Rows are points. The points of each table are mixes of a few directions, plus a little noise. How many directions does each table use, and how many do they share? Where both have some left over, give the other angles between the two spaces (their principal angles), to ten degrees, smallest first.

First (5 x 3)
29  -24  20
-33  27  -27
-47  38  -34
33  -27  25
20  -17  15
Second (5 x 3)
-27  23  21
40  -33  -29
38  -31  -28
-9  7  4
-42  35  31
Directions: first 1, second 1, shared 0; angles 60

First (7 x 4)
32  46  -21  18
1  5  1  26
-18  -11  7  32
-24  -28  13  7
24  -19  21  -28
15  -2  4  -20
-29  8  -24  -35
Second (5 x 4)
0  14  -60  11
1  14  23  2
20  -2  35  -16
-37  -32  -6  12
16  6  8  -8
Directions: first 3, second 3, shared 2; angles 70

First (8 x 8)
10  4  -23  21  -17  -7  28  -17
-4  14  9  -6  -2  -20  31  -1
1  12  14  -6  -3  -6  11  10
0  -15  -18  5  0  -4  -29  6
-7  6  1  -7  1  -27  20  -1
-1  -12  9  -7  11  25  -45  15
8  22  7  5  -16  -13  25  12
-7  -33  0  -5  28  53  -41  -24
Second (8 x 8)
10  17  24  5  -3  44  30  -13
8  13  18  3  -3  35  24  -10
-14  -22  -32  -6  4  -60  -41  18
-7  -12  -16  -3  2  -30  -21  9
8  12  17  3  -2  32  22  -9
-7  -11  -15  -3  2  -28  -19  9
1  2  3  1  0  5  4  -2
0  1  1  1  0  2  1  0
Directions: first 4, second 1, shared 1

First (10 x 9)
-25  8  -39  -21  38  23  -25  19  -54
22  -13  23  16  -17  -13  26  -14  28
-23  29  5  -9  -26  -5  -36  8  23
21  -19  9  12  4  -4  29  -10  2
-8  11  4  -3  -12  -3  -14  2  12
-18  -1  -40  -18  45  24  -15  16  -60
-4  5  -1  -2  -3  0  -6  2  2
29  -17  28  20  -19  -15  33  -17  32
7  -6  4  4  -1  -2  9  -4  3
0  3  7  2  -10  -4  -2  -2  12
Second (7 x 9)
-29  1  -9  3  -3  -21  13  -12  6
13  10  -3  -12  8  26  -31  20  -17
33  -15  26  17  -15  -8  26  -12  26
7  5  -21  -19  31  36  -32  25  -46
-31  -9  -11  9  2  -30  34  -22  6
34  2  29  6  -22  7  -7  4  26
-27  7  -11  -3  0  -10  -2  -3  -1
Directions: first 2, second 3, shared 2

First (8 x 11)
-3  -5  10  8  -7  5  -6  -4  2  4  -1
13  0  32  6  -3  16  35  -6  31  21  7
-14  -20  -23  -10  -3  -21  -48  -6  -37  -23  -14
7  -9  -57  -20  -14  -18  -47  -12  -22  4  -1
2  -7  27  14  -16  16  2  -10  18  19  3
11  -10  24  -5  -1  5  22  -7  18  10  2
-2  46  -20  20  10  10  15  24  8  3  14
-13  6  8  -10  32  -14  25  20  -18  -37  -6
Second (9 x 11)
14  -23  9  -19  -3  -5  9  -14  7  7  -2
-11  6  -4  0  12  -7  0  10  -14  -19  -4
-12  -6  -6  0  1  -8  -20  0  -18  -14  -7
-5  -21  -7  16  -38  9  -60  -25  -4  23  -5
-5  15  0  -6  24  -8  27  18  -6  -22  0
-4  34  -1  7  24  3  36  26  4  -12  8
10  -30  4  -8  -23  1  -23  -25  6  20  -4
7  7  -3  28  -36  26  -28  -15  23  43  10
5  18  7  -18  39  -11  60  24  3  -25  3
Directions: first 4, second 3, shared 3
